Rows are points. The points of each table are mixes of a few directions, plus a little noise. How many directions does each table use, and how many do they share? Where both have some left over, give the other angles between the two spaces (their principal angles), to ten degrees, smallest first.
(in the rows, 128 means zero)

First (5 x 3):
[[ 76  86 151]
 [184 175 104]
 [170 163 108]
 [ 94 100 142]
 [116 117 133]]
Second, 7 rows:
[[208 192  92]
 [158 152 115]
 [117 118 133]
 [104 108 139]
 [104 108 140]
 [ 67  78 155]
 [140 138 123]]
Directions: first 1, second 1, shared 1

First (8 x 6):
[[132 195  92 119 160 113]
 [105 123 131 107 104 129]
 [ 96  67 161 110  72 141]
 [ 96 174 104  89 117 117]
 [182  51 169 194 146 146]
 [127 189  95 115 153 114]
 [174  89 148 179 155 137]
 [112 137 124 111 116 126]]
Second, 6 rows:
[[ 73 144 117 176 133 138]
 [125 118  94 130 128 170]
 [148 134 181 101 138  99]
 [138 150 173 125 125 132]
 [104 150  81 191  86 142]
 [181  76 123  48 157  86]]
Directions: first 2, second 4, shared 0; angles 80, 90

First (9 x 8):
[[161 141  82 169 131 142  57 118]
 [117  74 115  83 151 170 156 130]
 [140 123 153 118 170 119 136 127]
 [145 161 112 167 104 114  90 122]
 [ 95 136 119 131  93 134 131 142]
 [144 152 153 126  57  85 190 105]
 [125 115 108 129 143 151 103 133]
 [116 168 106 170  83 118  86 135]
 [109  83 205  57 222 123 201 142]]
Second (8 x 8):
[[154  71  64 135  82  89  96 149]
 [ 55 154 165 115 145 154 145 152]
 [112 139 157 106 180 162 140 129]
 [160 166 149 157 163  97  91 126]
 [141  73  75 168  55 114 121  94]
 [182 171 136 118 115  97 135 128]
 [117 169 172  91 180 154 150 142]
 [102  81 106 132 102 159 146 105]]
Directions: first 4, second 5, shared 3; angles 50

First:
[[103 162 166  94 149 131 143 202  99]
 [144 133 129 111 142 141 124  99 159]
 [187  72  94  66 169  67 145 143 161]
 [ 86 180 150 163 129 202 156 166 156]
 [143 107 126 135 108  94 105  80 104]
 [132 125 138 177 109 126 147  98 157]
 [102 117  94 148  94 137  75 105  57]]
Second (9 x 9):
[[127 122 145 155 101  99 120 102  99]
 [125 113 168 188  68  62 108  68  62]
 [128 125 136 140 116 114 125 116 114]
 [129 132 120 116 140 141 132 140 142]
 [132 144  82  60 196 204 150 197 204]
 [128 132 117 112 144 146 133 144 145]
 [127 126 133 135 121 120 125 120 120]
 [132 142  91  72 183 190 146 183 189]
 [126 117 159 174  82  77 113  82  77]]
Directions: first 5, second 1, shared 1

First (11 x 12):
[[139 102  71 190 162  89 209  65 178 100 164  63]
 [119 151 124 109 121 123 100 151 121 125 115 145]
 [119 121 126 146 137 104 144 138 140  99 108 108]
 [140 116  95 157 144 116 166  87 153 128 160  99]
 [ 58 144 173 114  36 185 126 126 118  68  39 148]
 [162 145  86 113 177  91 104 143 132 165 181 132]
 [160 107 153 131 197  70 113 197 113 132 120 118]
 [127 177 109  69  93 170  62 128 107 183 165 186]
 [128  96 167 154 135 121 154 138 126 102  94 107]
 [120 126 161 117 110 150 116 137 112 130 108 143]
 [132 126 154 106  92 192 109 102 108 175 153 161]]
Second:
[[162  94 113 162  84 101 112 183 100  55  97  94]
 [140 138 199 164 111 111 147 191 119 120  82 127]
 [124 158  63 136 103 110 114  90 129  88 156 121]
 [ 89 139  42  93  65 149  93 105 134  71 114 127]
 [106 115 182 100 179 146 117  93 108 150 126 152]
 [130 116 132  89 152 179 128  94 140 212 169 154]
 [109 142 142 105 167 145 139  92 146 181 152 149]
 [165 127 176 172 100 109 130 177  97 106 109 120]
 [127 120 103 130 191 103 170 126 180 170 148 108]]
Directions: first 4, second 6, shared 3; angles 90

First, 9 rows:
[[111 163 189  55 168 144  88 137 138 184 171  71 134 162]
 [101 182 228   9 191 154  64 143 144 218 198  35 138 182]
 [144  97  70 196  92 113 165 120 118  77  87 182 123  97]
 [134 117 109 151 116 124 140 125 125 111 115 146 126 118]
 [139 106  87 176 103 117 154 122 121  91  99 166 124 106]
 [118 147 163  86 150 137 105 133 133 159 154  95 131 147]
 [135 116 104 155 114 122 143 125 124 107 111 151 126 115]
 [135 113 103 158 112 122 146 123 124 105 110 153 126 114]
 [137 112  98 164 108 120 148 123 123 100 107 156 125 111]]
Second, 11 rows:
[[112 132 107  64  74  99 159 151  86 171  14  10 156  58]
 [109 136 182  60 134 145  70  93 110 172 154  88 141 152]
 [133 126 130 150 142 135 123 125 141 115 155 162 120 144]
 [158 116  47 239 128 106 210 180 163  55 102 205 101 102]
 [132 126 108 135 115 117 152 144 126 123  99 118 129 107]
 [127 127 109 123 109 114 150 143 118 131  87 102 134 101]
 [135 126 136 164 157 143 115 120 151 104 183 189 112 163]
 [129 130 148 139 152 146 102 113 142 122 182 167 120 161]
 [125 129 137 119 130 131 120 122 127 133 135 124 129 134]
 [128 129 108 130 113 115 152 143 121 127  90 106 131 103]
 [115 136 196  83 155 157  53  81 127 158 206 134 134 183]]
Directions: first 1, second 2, shared 0; angles 30
